Each point is reached from the start by the listed moves, each made 0, 1 or 2 times, or once backwards (-1), plus a little noise. Is the number of moves made odd or even? Then give how often each move was made.
(in the rows, 128 means zero)

Moves:
(1): [184 131 132 132]
(2): [127 166 117 129]
Start: [104 135 105 135]
Points:
[106  98 115 133] => odd (0, -1)
[218 141 114 143] => even (2, 0)
[ 46 207  79 133] => odd (-1, 2)
[218 104 125 142] => odd (2, -1)

Moves:
(1): [177 125 132 131 128 123 145 127 129 136 132]
(2): [129 161 126 129 128 130 124 122 128 132 122]
(3): [127 127 167 130 123 131 125 123 126 135 115]
(4): [124 126 131 173 135 128 126 129 130 127 134]
(5): [129 134 130 122 178 132 123 129 127 132 123]
(6): [137 125 130 128 126 163 131 130 131 131 123]
(7): [116 129 130 126 130 133 165 125 125 130 132]
(8): [129 136 131 126 126 129 131 157 134 126 122]
(9): [129 126 136 126 126 124 127 120 173 128 127]
(10): [128 116 121 131 126 123 125 129 132 176 135]
(11): [129 133 136 125 128 129 125 127 126 129 168]
Start: [135 124 137 117 121 137 125 121 135 129 128]
Points:
[ 64 106 140 106 171 157 187 124 122  76  88] => odd (-1, -1, 0, 0, 1, 0, 2, 0, 0, -1, -1)
[123 107 133 185 194 226 202 125 138  86 187] => odd (0, -1, -1, 2, 1, 2, 2, 0, 0, -1, 1)
[205 139 144 125 114 195 129 115 149 249 206] => even (1, 1, 0, 0, 0, 2, 0, 0, 0, 2, 2)

Moves:
(1): [159 124 129 121 128 133 128 130 119 129 131 124 126 127 131 136 124 127
 125 122 117 126 133 129 128 127 115]
(2): [134 154 131 130 128 124 131 126 127 132 130 126 131 129 123 128 133 131
 126 134 126 121 125 130 127 127 132]
(3): [127 123 159 132 126 130 126 135 123 121 130 130 120 129 128 133 132 126
 128 128 131 126 127 126 127 129 127]
(4): [133 128 126 151 129 131 121 122 130 125 126 126 126 128 126 132 128 126
 120 129 129 130 123 128 132 128 133]
(5): [128 129 132 131 151 126 129 130 136 126 128 126 125 134 132 128 129 128
 126 135 126 130 127 129 126 125 126]
(6): [126 133 123 125 126 155 126 128 124 128 124 121 121 128 127 127 129 130
 124 128 125 129 133 128 130 133 130]
(7): [126 120 127 142 125 129 168 129 126 131 129 130 133 127 128 130 129 128
 129 127 133 125 133 135 124 134 131]
(8): [130 131 122 135 129 124 129 160 125 130 129 127 130 126 129 128 129 126
 131 129 123 130 127 128 128 123 128]
(9): [132 133 130 124 123 130 127 129 157 132 120 127 134 125 123 127 131 127
 128 129 133 130 130 129 127 125 127]
(10): [121 126 133 129 127 123 125 128 131 158 133 126 123 125 126 122 132 124
 120 123 126 129 130 131 131 127 129]
(11): [126 129 127 129 125 130 122 129 133 123 159 125 128 128 127 129 123 127
 124 129 134 134 132 129 127 129 125]
(12): [127 133 125 134 129 135 126 128 131 130 129 154 126 129 125 130 123 131
 131 126 127 123 128 129 129 126 127]
(13): [129 127 134 130 128 135 127 129 125 130 129 128 152 135 128 131 132 134
 129 124 125 131 133 124 132 131 128]
(14): [128 131 126 127 122 126 132 131 128 128 128 123 122 157 124 129 126 122
 129 133 122 130 125 133 126 129 137]
(15): [128 132 125 129 125 128 127 128 130 131 128 129 124 127 155 131 126 127
 129 130 127 125 130 123 126 131 129]
(16): [125 126 123 129 129 127 127 130 129 132 129 130 123 125 126 154 129 132
 135 127 132 131 127 126 131 126 132]
(17): [130 124 126 124 127 131 125 125 131 126 132 133 124 127 129 125 162 127
 137 127 121 129 129 133 130 131 135]
(18): [130 127 129 128 126 129 126 127 129 127 130 128 127 133 131 123 128 149
 126 129 129 127 131 130 129 122 133]
(19): [131 128 134 140 130 127 128 124 132 137 129 124 130 120 127 119 123 128
 164 130 123 121 129 127 132 127 124]
(20): [130 125 128 124 125 126 124 129 123 132 130 133 127 122 127 131 130 129
 128 165 126 139 130 123 129 126 134]
(21): [132 128 126 129 129 128 128 127 123 130 126 130 131 132 130 125 131 126
 130 131 151 129 131 136 132 131 126]
(22): [131 139 133 135 131 129 131 124 124 128 119 130 125 126 131 126 137 125
 135 125 128 162 132 125 124 125 123]
(23): [122 129 129 132 131 124 124 126 132 119 123 126 125 125 131 132 130 125
 129 134 121 118 165 134 127 129 131]
(24): [125 126 131 128 127 128 129 130 127 130 131 127 131 127 130 129 124 127
 130 131 125 132 124 154 126 128 128]
Start: [123 135 123 147 118 136 132 124 124 136 129 124 146 132 152 126 129 125
 134 115 137 133 133 136 131 119 122]
Points:
[205 190 117 243  95 118 162 166 101 142  92 104 119  76 205 182  93 140
 206 208  65 128 199 147 126  97 132] => odd (2, 2, 0, 2, -1, 0, 1, 2, 0, -1, -1, 0, -1, 0, 2, 1, -1, 1, 2, 2, -1, 1, 2, 1)
[122 135 166  98 100 156  87  93  69 188 153 116 145  80 114 164 188 130
 179 163 135 158 110  82 161 129 127] => even (0, 1, 1, -1, -1, 1, -1, -1, -1, 1, 0, -1, 1, -1, -1, 2, 1, -1, 1, 2, 0, 0, -1, -1)
[121  85 150 168  97 181 124  86 184 211 161  99 184  87 145 135 184 175
 144 168 149 178 178 134 160 117 145] => odd (0, -1, 0, 1, 0, 1, 1, -1, 2, 2, 1, -1, 2, -1, 0, 1, 1, 2, 1, 2, 0, 0, 0, 0)
[188 185  99 139 163 139 100 193 152 142  96 125 162 155 193 152  97 175
  89 128  67 123 171 152 122  77 109] => odd (2, 1, -1, 0, 2, 0, -1, 2, 1, 0, -1, 1, 1, 0, 1, 0, -1, 2, -1, 0, -1, 0, 1, 1)
[154 166 121 218 157 115 211 163  90 215 112  94 173 125 147 155 249 164
 196 114  77 175 234 172 143 104 154] => even (1, 2, -1, 0, 1, 0, 2, 2, -1, 2, -1, -1, 2, 0, -1, 2, 2, 2, 1, 0, 0, 2, 2, 0)
[175 178 148 221  93 158 196 144  97 216 138 123 151  74 151 111 100 142
 133 136  78 139 191 197 126 109 110] => even (2, 2, 0, 1, -1, 1, 2, 1, 0, 2, 0, 1, 0, -1, 0, -1, -1, 1, 1, 1, -1, 1, 1, 2)

Moves:
(1): [146 123 137 129 144 125 136 126 121 137 131 123 119 122 123 134 135 118
 119 126 125 123 142 124]
(2): [131 142 132 123 133 126 125 140 134 137 123 120 116 132 121 139 129 134
 135 127 136 136 125 132]
(3): [115 125 145 135 131 122 118 134 122 128 133 116 128 129 120 141 126 133
 136 117 142 125 133 148]
(4): [144 127 138 152 137 140 136 131 129 118 120 122 121 133 144 121 125 134
 112 120 135 122 133 119]
(5): [116 120 135 137 131 131 115 128 118 134 130 123 115 139 124 133 126 113
 117 128 124 139 127 117]
(6): [129 120 136 123 120 152 140 134 122 138 120 122 122 120 139 131 110 127
 125 130 138 143 139 137]
(7): [113 131 125 128 128 133 141 121 121 121 129 124 123 123 131 123 129 133
 134 124 125 132 125 128]
(8): [125 118 120 142 129 123 136 152 133 125 130 117 133 125 118 133 134 113
 139 147 122 132 117 121]
(9): [132 122 110 133 127 142 128 123 139 128 148 137 117 127 122 142 130 120
 123 131 132 132 129 122]
(10): [134 100 129 130 130 126 122 113 125 132 131 119 134 131 128 122 130 121
 128 121 135 137 107 119]
(11): [124 135 134 126 135 129 129 134 117 127 141 132 129 122 136 131 119 136
 121 138 124 124 124 127]
(12): [132 121 137 132 121 122 131 125 136 132 117 129 118 128 137 141 128 128
 129 124 124 125 116 130]
(13): [120 117 141 118 144 132 134 144 130 122 118 142 140 123 139 133 145 123
 127 116 149 118 138 123]
(14): [129 127 123 136 117 119 152 119 118 141 125 136 121 143 114 128 131 130
 127 124 123 138 123 136]
(15): [127 110 122 120 127 119 128 138 133 128 119 120 125 144 142 125 131 135
 128 128 131 131 138 125]
(16): [130 131 119 134 126 130 132 130 124 121 131 123 128 131 129 140 127 125
 128 118 133 127 131 124]
(17): [133 147 132 137 116 128 124 127 119 143 131 136 124 133 139 123 152 133
 133 123 124 128 134 125]
(18): [127 131 116 124 130 136 131 122 119 123 118 132 135 125 133 134 132 137
 132 133 116 134 138 130]
(19): [140 118 123 123 131 126 133 132 118 126 133 144 125 145 143 129 119 122
 139 129 119 128 127 140]
(20): [127 128 134 140 124 128 136 116 122 130 121 124 127 136 136 141 134 111
 134 145 132 128 122 131]
(21): [128 122 121 122 124 133 122 128 118 129 124 124 118 119 127 122 132 132
 120 130 138 114 125 132]
(22): [128 133 123 127 134 115 126 135 122 128 129 137 114 115 134 130 137 127
 127 118 135 146 132 129]
(23): [120 121 118 132 131 134 132 130 128 139 130 130 130 126 131 119 116 128
 132 126 141 120 126 132]
(24): [132 134 130 127 135 128 124 130 132 132 127 128 127 129 139 123 135 121
 114 121 125 133 128 137]
Start: [130 138 128 129 111 115 126 118 137 144 128 127 133 126 135 110 126 115
 121 113 141 118 122 138]
Points:
[100 104 249 142 148  95 127 181 122 175  42  73  94 133 183 184 117 126
 100  80 217 237 130 188] => odd (-1, 2, 2, 1, 1, 2, -1, 0, -1, 1, 1, 1, 1, 1, 1, -1, -1, 1, -1, 1, -1, 2, -1, 1)
[179 146  88 179 109 208 127 166 159 151 115 175  92 169 234  97 182  84
 120 148 174  63 129 133] => odd (-1, 1, -1, 2, 0, 0, 0, 1, 2, -1, -1, 0, 1, -1, 0, -1, 2, 0, 2, 1, 2, -1, 1, 1)
[ 97  64  91 127 166 131 231 215 120 170 144 146  70 123 116 135 185  79
 104 109 162 179 202 109] => odd (2, 0, 0, 0, 1, 1, 2, 2, 2, -1, 0, -1, 2, 2, 2, -1, 0, 0, 0, -1, 0, 1, 0, 0)
[127 115 155 134 124  43 128 139  79 160 106 119 115 115 141 167 192 101
 157 111  84 181 177 127] => even (2, -1, 1, -1, 1, 0, 0, 1, -1, 0, 0, 1, 0, 0, 1, 0, 1, 2, 0, 0, -1, 2, -1, -1)
[122  74 121 154 115  99 126  33 130 229 164 164 162 174  98  96 177  66
  86  66 157 116  93 111] => even (1, -1, 0, -1, 1, -1, -1, -1, 1, 2, 0, 0, 1, 2, 0, 0, 1, 0, -1, 0, -1, -1, 2, 1)
[ 97 124 185 218 156 147 222 147 119 161  87  85  69 222 208 196 167  81
  56  83 192 156 124  99] => odd (0, 2, 0, 2, 2, 0, 2, 0, 1, 0, 2, 1, 2, 2, 2, 2, 0, 0, -1, 2, -1, -1, 0, 2)
[163  61 178 159 145 116  97 211  87 179 156  64 116 109 177 130 112  48
 110  76 176 166 114 131] => odd (1, 0, 1, 0, 1, 2, -1, 2, -1, 2, 1, 0, 0, -1, 0, 2, 1, -1, 1, -1, 0, 1, 0, 1)

Moves:
(1): [127 118 131 139 123 137 131 128 132 131 133 138 139 122 125 136 124 122
 132 130 130 133 139 113 115 137 142]
(2): [134 130 132 123 127 138 127 130 132 133 147 133 126 128 129 125 117 129
 129 125 130 130 129 123 128 124 119]
(3): [135 131 133 122 132 124 131 135 134 139 128 127 121 125 123 123 134 126
 121 127 127 128 119 128 126 128 135]
(4): [130 148 133 140 118 124 130 140 119 145 121 129 130 135 120 141 125 123
 135 127 133 130 119 137 137 138 135]
(5): [132 125 131 132 138 133 139 121 125 138 125 126 132 138 124 136 137 120
 130 123 126 129 131 113 132 130 117]
(6): [130 125 132 128 128 123 122 125 131 130 128 115 126 128 127 132 131 131
 127 126 135 126 132 127 126 129 132]
(7): [127 132 130 125 131 129 131 125 130 126 122 119 137 131 133 128 120 119
 125 130 126 115 126 133 125 131 126]
(8): [122 128 128 131 132 129 129 142 124 132 128 120 139 117 130 122 134 125
 127 122 126 133 137 127 118 122 139]
(9): [126 121 119 130 134 121 122 126 139 126 129 119 130 142 132 129 127 129
 113 125 119 146 123 121 114 117 125]
(10): [130 130 128 122 124 131 126 129 130 141 128 119 131 134 130 127 133 129
 129 136 125 133 118 126 129 122 129]
(11): [132 131 136 127 128 118 128 122 123 131 129 130 141 134 115 139 136 129
 126 134 126 132 131 125 137 133 123]
(12): [123 122 132 138 129 125 134 130 131 134 137 137 136 124 128 130 122 144
 121 126 129 133 129 130 137 136 144]
(13): [126 127 136 133 129 128 119 125 114 131 108 126 132 130 127 131 134 118
 122 129 130 140 136 119 129 128 132]
(14): [134 132 126 138 135 136 132 124 131 122 137 126 149 126 130 121 131 125
 122 121 144 127 142 135 133 126 137]
(15): [125 126 130 127 137 125 117 136 125 141 135 120 108 129 125 122 129 123
 117 139 122 128 131 134 124 124 130]
(16): [126 136 132 130 130 126 131 122 117 125 128 132 124 125 129 134 123 132
 130 129 132 119 134 137 126 131 135]
(17): [145 142 121 140 120 134 128 135 133 124 138 131 122 125 143 115 130 140
 115 120 123 132 133 128 130 134 133]
(18): [141 119 123 122 124 125 123 141 117 122 139 120 120 135 135 121 116 129
 120 135 134 135 131 123 123 121 131]
(19): [126 129 115 127 114 117 132 119 126 127 127 127 131 134 141 130 118 121
 135 117 139 114 133 117 136 127 119]
(20): [122 133 131 130 137 122 128 138 133 123 133 134 129 129 131 125 136 128
 133 136 129 133 127 134 128 128 129]
(21): [124 123 122 131 128 140 126 134 119 132 125 136 136 128 124 129 118 137
 123 127 143 132 147 115 121 135 131]
(22): [121 125 128 133 125 125 133 125 129 130 134 131 132 124 129 133 128 127
 128 127 133 129 121 124 121 129 122]
(23): [138 132 136 131 125 124 131 125 127 136 136 121 129 135 126 120 129 129
 124 122 129 136 132 139 129 143 141]
(24): [137 132 114 141 127 125 123 132 125 136 145 122 127 116 132 117 107 133
 134 127 132 125 127 127 124 128 128]
Start: [131 119 134 141 137 122 116 130 117 132 123 136 126 127 132 136 127 125
 119 131 124 132 134 134 131 133 120]
Points:
[157 113 150 208 179 158 116 193  74 216 146  98 180 152 132 105 117  36
  54  93 196 194 249  70  51 159 194] => odd (2, 1, 2, 1, 2, 0, 1, 2, 1, -1, -1, -1, 2, 2, 2, 0, 0, 1, 1, 1, 2, 1, 2, 0)
[149 113 121 164 161 121  90  99 110 188 195 124 138 171 117 171  81 123
  84 152 153 146 183  79 112 111  91] => even (1, 2, 0, 0, 1, 1, 0, -1, 2, 1, 2, 0, 0, 1, 2, 2, 0, 0, 1, 0, 1, 0, -1, 1)
[ 74 103 100 176 145 138  89 144  79 154 101 163 122 180 182 159 133 108
  82 148 146 191 200  51  86 102 116] => even (1, 0, -1, 0, 1, -1, -1, 0, 2, 2, -1, 0, 2, 0, 2, 2, 1, 0, 2, 2, 2, 1, -1, -1)
[168  71 111 200 115 176  91 157 157 156 195 135 123 127 164 116 110 182
  54 143 118 204 155  91 108 124 186] => odd (2, 0, -1, 0, 0, 1, -1, -1, 1, 2, -1, 2, 0, 1, 1, -1, 2, 1, -1, -1, 0, 0, -1, 0)
[146  47 145 165 147 147  87 116 110 137 181 107 165 151 158 143  56 140
  55 160 171 159 213  87  86 138 177] => odd (2, 1, -1, -1, 0, 2, 2, -1, 1, 1, 0, 2, 1, 1, 1, 1, 0, 2, 0, 0, 1, 0, 0, 0)
[ 93  93 127 126 173 101 109 169 117 112 103 114 141 135 179 124 135 137
  35 131 105 168 138  98  62  92 123] => odd (-1, 0, 1, -1, 0, 0, 2, 2, 2, 0, 0, 1, 1, -1, 0, 1, 1, 1, 0, 1, 1, 2, -1, -1)
